Every row gives one point. Each copy is the shape, with its points in the same order, stretched, turned, moved and blurred by noise. Some copies are also mirrored. Which?

Shape (6 x 2)
[[-2.24 -0.95]
 [ 2.88 -2.16]
 [ 0.38  2.52]
 [ 0.39 -2.18]
 [-0.26 -1.36]
 [-1.00  1.22]]
Copy 1 (6 x 2)
[[-2.87  0.21]
 [ 2.09  2.99]
 [ 0.23 -2.78]
 [-0.53  2.73]
 [-1.21  1.11]
 [-1.07 -1.40]]
Copy 1 is: mirrored
Copy 2 (6 x 2)
[[ 0.88 -2.53]
 [-3.56 -0.55]
 [ 0.66  1.27]
 [-1.74 -1.96]
 [-0.75 -1.60]
 [ 1.11 -0.22]]
Copy 2 is: mirrored

Shape (8 x 4)
[[-2.33 -1.42  0.47  0.38]
 [ 0.11  1.06 -0.76 -0.48]
 [-1.32  3.28 -0.81  0.65]
 [-2.12  1.58 -1.50 -1.37]
 [ 0.63  1.90 -1.53 -2.22]
 [ 1.29  1.55  1.48 -1.71]
 [-0.65  0.31  0.86 -0.84]
 [ 2.16 -3.16  2.53 -0.08]]
Copy 1 (8 x 4)
[[-1.78 -0.06  2.67 -1.29]
 [ 0.29  0.08 -0.94 -1.08]
 [ 1.11  3.39 -0.40 -1.05]
 [-2.00  1.57 -0.27 -1.75]
 [-0.45 -0.03 -2.80 -0.73]
 [ 0.57 -0.53 -1.41  2.21]
 [-0.35  0.09  0.15  0.30]
 [ 0.72 -4.82  0.46  1.66]]
Copy 1 is: mirrored
Copy 2 (8 x 4)
[[ 1.15 -3.44 -1.40  1.37]
 [ 0.33  1.38 -1.70 -0.55]
 [-0.58  2.51 -3.02  0.99]
 [ 0.58  0.39 -4.92 -0.31]
 [ 0.78  2.85 -3.17 -2.00]
 [ 2.82  2.29 -0.20  0.12]
 [ 2.11 -0.32 -1.30  0.69]
 [ 2.84 -2.18  4.27  0.04]]
Copy 2 is: mirrored

Shape (9 x 6)
[[ 0.44  1.03 -2.90  0.54 -0.75 -0.65]
 [ 1.66  0.65  1.87  1.78  0.47 -1.65]
 [ 1.82  1.04  1.57  0.63 -2.81 -1.81]
 [ 1.30  1.17  0.04 -2.88 -1.94  0.32]
 [ 1.28  1.62  0.64  0.07 -0.36 -1.46]
 [ 1.55 -2.70  0.95  1.17 -0.27 -0.78]
 [-2.22 -4.04  2.41  2.41 -2.30  1.52]
 [ 2.23  1.42  0.30 -2.12  0.77  0.82]
 [-0.72  1.35  0.55 -2.25 -1.02 -2.37]]
Copy 1 (9 x 6)
[[-1.91  0.55  1.40  0.24 -1.19  0.66]
 [-0.57 -2.38  0.39 -0.04  1.98 -0.47]
 [ 1.24 -2.04  2.27 -0.28  0.99  0.63]
 [ 1.58  1.94  1.56  1.05 -0.87  1.69]
 [-0.25 -0.40  1.34  1.04  0.94  0.85]
 [ 0.05 -1.71 -0.27 -1.94  1.49 -1.50]
 [ 1.74 -4.27 -1.90 -5.07  1.15  0.98]
 [ 0.72  1.63  0.21  2.30 -0.31  0.74]
 [ 0.01  2.65  1.63  0.28  1.41  2.80]]
Copy 1 is: only turned
Copy 2 (9 x 6)
[[ 1.10  2.42  1.96  1.54 -1.53 -0.92]
 [-0.68 -1.34 -0.46  0.58 -3.20 -0.90]
 [ 1.83 -0.71  1.35 -0.93 -5.40 -0.46]
 [ 2.73  2.64  0.43 -2.90 -3.05 -1.09]
 [ 0.55  0.68 -0.12 -0.44 -3.26 -0.64]
 [ 2.41 -1.22  0.53  0.52 -1.19 -1.10]
 [ 2.32 -3.43  2.27  0.05  0.51  2.44]
 [ 0.46  2.28 -0.96 -3.18 -1.22 -2.63]
 [ 2.82  1.73 -1.19 -0.69 -3.22  0.80]]
Copy 2 is: only turned
Copy 3 (9 x 6)
[[ 0.72  0.36  0.70 -1.46 -0.27  1.73]
 [ 0.79 -1.87 -0.33 -1.46 -1.75 -2.59]
 [ 0.98  0.16  2.71 -1.09 -0.53 -3.11]
 [-0.15  0.62  3.04  1.82  1.27  0.05]
 [ 1.56 -0.73  0.84 -0.05 -0.84 -1.24]
 [-2.47 -1.54 -0.56 -3.12  0.85 -1.96]
 [-4.96  3.69  0.57 -3.56 -0.27 -5.10]
 [-0.49 -1.87  0.80  1.81 -0.33  0.71]
 [ 2.21  1.07  1.26  1.76  1.21 -0.99]]
Copy 3 is: only turned
Copy 4 (9 x 6)
[[ 2.59  0.43 -1.71  2.30  2.13  1.48]
 [-1.06  1.14 -1.55  1.13  1.08 -0.43]
 [ 0.24  0.74 -0.93  3.41  0.90 -1.63]
 [ 1.29 -2.85 -0.72  0.46 -0.05 -0.72]
 [ 0.66 -0.17 -2.31  1.30  0.82 -0.47]
 [-2.28  0.57  1.35  1.56  1.27  1.61]
 [-1.54  3.59  4.88  1.98 -1.95 -0.50]
 [ 0.13 -3.11 -1.50 -1.81  0.82 -0.09]
 [ 2.05 -1.41 -2.66  2.01 -1.85 -0.35]]
Copy 4 is: only turned
